Every row gives one point. Each copy is the shape, with its points in the same order, turned, moved and blurred by noise. Is it also mirrored, or only turned?
(in the rows, 128 means zero)

Shape:
[[107 168 172]
 [ 89 186 164]
 [116  98  93]
 [145  97 131]
 [170 113 111]
 [112 186 113]]
Copy 1:
[[136 180 163]
 [132 208 159]
 [ 87 115 100]
 [123 102 129]
 [152 100  98]
 [132 188 110]]
Copy 1 is: only turned
Copy 2:
[[ 83 170 151]
 [ 69 186 139]
 [135 109  87]
 [147 109 138]
 [176 131 129]
 [110 195 105]]
Copy 2 is: only turned
Copy 3:
[[ 74 152 150]
 [ 65 179 151]
 [155 132  92]
 [144 103 120]
 [121  87  95]
 [ 75 160  94]]
Copy 3 is: mirrored

Shape:
[[143 210 147  91]
 [178 115 147 157]
 [ 95  99 122 154]
 [ 98 115 123 132]
 [105 131  47 108]
 [114 141 132 125]
 [191 100 174 120]]
Copy 1:
[[ 36 155 114  92]
 [114  69  91 122]
 [127 104 162 173]
 [113 129 160 158]
 [147 194 141 149]
 [ 91 126 149 140]
 [118  62 113  81]]
Copy 1 is: mirrored
Copy 2, 7 rows:
[[ 73  81 124 183]
 [170 145 156 167]
 [136 169 128  97]
 [123 146 122 101]
 [135 125  46 104]
 [112 130 126 128]
 [177 104 184 158]]
Copy 2 is: mirrored
Copy 3 (7 x 4):
[[123 216 124 176]
 [174 122 129 127]
 [ 94  83 127 126]
 [ 93 111 118 139]
 [ 76 125  52  99]
 [108 136 124 147]
 [194 112 111 162]]
Copy 3 is: mirrored

Shape, 12 rows:
[[142 115 104 148 137 165]
 [114 141 126 102  18 140]
 [115  82 150 102 115  78]
 [145 123  69 104 102 152]
 [ 97 152 138 130 107 121]
 [151 141 141 227 161 184]
 [116 142 153 226 163 181]
 [145  79  58 118 166 172]
 [151 131 156 157 146 176]
 [129 151 137 139 132 121]
 [146 145 127 133 130 171]
 [ 98 111 128 117 132 165]]
Copy 1 (12 x 6):
[[153 118 105 145 105 151]
 [ 65 181  91  94  44 111]
 [ 75 102 113 117 136  66]
 [ 93 134  83 156  86 163]
 [115 169 104 107 124 102]
 [233 142 154 136  94 152]
 [242 152 135 112 113 129]
 [136  74  76 170 116 178]
 [173 117 146 108 100 151]
 [125 157 134 129 132 124]
 [145 133 125 123 107 163]
 [131 122  86  95 115 130]]
Copy 1 is: mirrored
Copy 2 (12 x 6):
[[137 132 110 160 116 166]
 [ 96 111 136 164  69  46]
 [131 113 141  57 101 115]
 [159 120  86 163 107 110]
 [ 89 146 143 130 134 101]
 [113 192 158 191 124 217]
 [ 81 178 160 178 137 220]
 [175 102  65 149 129 179]
 [133 144 167 169 131 176]
 [120 161 144 132 137 129]
 [143 142 145 170 134 141]
 [112  99 128 144 135 146]]
Copy 2 is: mirrored
Copy 3 (12 x 6):
[[109 114 105 135 156 167]
 [ 88 125 114 142  31 134]
 [137 127 121  85 121  68]
 [ 87 126  74 123 121 157]
 [115 150 146 145 118 120]
 [140  86 160 198 192 184]
 [125 100 193 186 198 174]
 [100 104  65  90 187 175]
 [163 108 153 140 149 189]
 [149 148 137 145 146 140]
 [138 131 116 139 127 180]
 [ 98 127 147  91 141 160]]
Copy 3 is: only turned

Shape (13 x 8):
[[102 161 115 107 153 181 137 132]
 [156 139 154 249 119 157 108 114]
 [139 103 115 120 148 155 146 146]
 [158 157 164 182 131 116 114 148]
 [100  87 107 118 139 124 138 136]
 [141 154 171 157 120 132 133 123]
 [125 100 165 116 122 101 126 147]
 [141 129 148 109 123 179 136 113]
 [ 71 151 105 122 112 111  62  76]
 [143  43 151 107 151 105  64 124]
 [116 124 163 107 162 128 136 111]
 [156 156 145 126 133  99 140 112]
 [123 109 170 151 142  97 123 104]]
Copy 1, 13 rows:
[[122 107 114 153 146 109  82 176]
 [186  95 174 246  97 144 138 114]
 [151  84 129 122 151 136 125 146]
 [149 143 185 192 133 142 142 129]
 [115  82 120 112 133 118 137 115]
 [153 134 177 171 109 118 123 147]
 [117 117 178 107 119 134 139 116]
 [165 106 142 126 114 123  85 161]
 [ 92 144 100 162  89  98  74  73]
 [136  89 176  88 135 155  99  45]
 [130 108 171 124 139  90  99 132]
 [158 159 159 141 135  98 130 129]
 [139 110 186 146 115  96 130  96]]
Copy 1 is: mirrored
Copy 2:
[[107 162 102 108 175 170  93 145]
 [108 166 149 220  71 179 139 135]
 [144 105 107 125 148 156 107 144]
 [129 164 158 157  91 141 134 177]
 [117  97  99 128 151 111 105 127]
 [133 171 164 143 114 142 117 143]
 [131 110 158 115 120 100 103 145]
 [135 141 140 106 141 176  96 115]
 [ 35 167 112  95 121 102 142 101]
 [ 90  40 164  99 111 124 143 128]
 [120 130 161 113 171 128 119 134]
 [151 161 149 113 128 120 150 144]
 [114 126 172 148 130 105 139 127]]
Copy 2 is: mirrored
Copy 3, 13 rows:
[[100 152 123  77 108 173 151 132]
 [124 131 169 214 127 171  82 165]
 [116  97 119 100 133 137 151 148]
 [134 159 158 161 139 119 112 172]
 [ 76  95 103 103 125 108 141 130]
 [132 151 166 147 115 120 130 139]
 [101 117 155 114 131  71 138 141]
 [132 115 162  99 114 151 147 115]
 [ 64 169 124 100 114 118  59  80]
 [ 83  79 167  92 197  77  97 118]
 [ 96 141 148 112 147 112 163 108]
 [150 158 131 132 137 101 133 115]
 [ 97 133 155 156 146  87 129 112]]
Copy 3 is: only turned

Shape (13 x 9):
[[133 117 112 143 132 126 158 100 128]
 [138 142 122 135 133 141 118 140 129]
 [127 125 104 130 128 111  99 129 116]
 [115 138 103 113 140 123 152  99 126]
 [ 95 124 122 145 123 126 132 137 119]
 [143 108 112 133 135 126 121 133 111]
 [123 122 117 142 135 149 103 119 119]
 [127 134 120 139 119 146 108 123 102]
 [105 139 249 124 126 125 127  94 120]
 [124 130 104 134  70 135 115 123 127]
 [134 124 107 124 117 142 124 130  91]
 [115 115 132 114 134 136 127 142 130]
 [140 142 109 142 133 123 129 135 107]]
Copy 1:
[[135 143  87 134 147 129 142 111 129]
 [135 121 131 136 127 136 124 139 110]
 [129 116 120 131 105 104 127 116 104]
 [133 136  98  97 144 120 126 112 133]
 [115 100 114 138 140 111 146 130 129]
 [118 141 115 145 115 119 132 124 108]
 [116 108 114 144 119 137 116 117 115]
 [113 106 118 131 116 144 137 120 102]
 [106 109 201 144 188 157 168  59 150]
 [144  99 106 126  90 141 168 128 127]
 [104 126 109 121 111 137 144 129 102]
 [113 127 136 135 127 120 129 133 142]
 [128 127 113 127 133 123 138 133  91]]
Copy 1 is: mirrored
Copy 2, 13 rows:
[[120 123 118 160 146 131 141 121 129]
 [130 146 133 122 132 123 112 146 105]
 [116 114 131 128 137  94 104 134 108]
 [ 89 130 109 139 150 132 130 110 118]
 [ 97 116 126 142 114 123 115 156 126]
 [136 109 136 133 136 114 126 135 103]
 [115 132 153 147 133 117 107 137 102]
 [117 139 149 138 115 105 124 138 101]
 [ 86 151 210  99 142 141 164 163 197]
 [127 136 127 139  85  98 105 113 133]
 [119 125 137 129 109 107 134 125  91]
 [113 114 140 115 125 142 113 140 118]
 [123 132 118 131 134 104 133 145 100]]
Copy 2 is: only turned
Copy 3, 13 rows:
[[134 111 101 147 124 132 129 125 110]
 [142 131 150 135 124 145 118 146 124]
 [108 124 135 125 132 124 111 160 126]
 [107 136 109 135 123 140 130 106 114]
 [109 103 140 147  99 140 111 133 132]
 [129 105 132 124 139 137 114 153 117]
 [123 120 148 154 138 142  94 145 122]
 [124 120 152 138 122 134  91 136 110]
 [128  93 219 165 126  91 163  65 121]
 [138 125 124 123  99 109  74 131 137]
 [121 114 135 115 122 140  92 138  98]
 [120 107 147 127 130 150 121 126 144]
 [125 126 135 128 115 138 119 154 103]]
Copy 3 is: only turned

Shape:
[[134 136  41 153 202 137 152 161 151  90 182]
 [ 85 122  87 172 133 119 116 125 175  82 157]
 [109 121 150 101 122 156  53 137 130  69 145]
 [118 126 110 107  74 144  91 182 131 145 136]
 [191 136 166  75  93 117 124  86  85 126 184]
 [132  91  74  78  50 146 125 151 111 137 123]
 [ 76 121  91 117 175  71 157 107 123 121 126]
 [ 91 196 124 104 110 127 156 109 140 114  84]
 [ 95 106 140 170 127 111 150 128 105 165 166]
 [ 84 127 164 117 160 114 153 126 182 153 179]
 [142 118 133 233 111  97  89 169 135 154 146]
 [132 146  99 162  98 154  89  81 127 186 103]
 [218 133 129 115  87 100 126 154 147 117 104]
 [129 122 125 166 108 159 118 122 115 118  72]]
Copy 1:
[[142 120 111 174 164 198  75  31 150 149 149]
 [ 88  80 106 158 113 192  76 112 159 114 133]
 [141 103 110 127 141 201 125 148  94 100  60]
 [138 158 106 124 109 173 108 176 120 171 102]
 [154 143 145  57 117 152 210 101 139 124 109]
 [113 156  59  93 111 144 132 144 124 196 101]
 [ 72 106 137 142 128 114  89  83 103 122 154]
 [ 91  95 136 126 193 121 129 167 130 139 152]
 [116 122 138 165  57 155 141 114 120 126 171]
 [147  78 193 164  94 128 107 121 127 146 118]
 [157 154 103 169  61 196  96 159 173  74 170]
 [ 87 179 122 176 120 151 163 168 171 127 118]
 [191 139  85  80 152 122 117 152 178 114 121]
 [115 125  67 165 144 133 149 168 141 103 135]]
Copy 1 is: only turned
Copy 2, 14 rows:
[[177  98 149 162 144 113 170 113  98  56 201]
 [115 114 130 169 146  76 164 153 158 117 153]
 [113 147  65 118 191 123 150  92 199 122 130]
 [168 147 140 124 224 115 123 131 161 156 131]
 [107 120  99  61 165 217 134 107 144 186 143]
 [198 120 113 124 213 148 101 173 148 166 114]
 [121 126 146 125 109 119 114 173 133  75 142]
 [161 149 138 127  93 124  85 129 203 158 153]
 [ 97 119 192 156 157 156 145 147 135 139 105]
 [ 82  91 198 125 150 127 121 119 189 116 167]
 [106 147 180 150 175  82 190 117  90 181  89]
 [135 109 120 172 151 124  79  91 119 202 100]
 [180 128 134  40 166 107 145 107 116 200 129]
 [166 127 129 142 118 105 130 108 165 158  72]]
Copy 2 is: mirrored
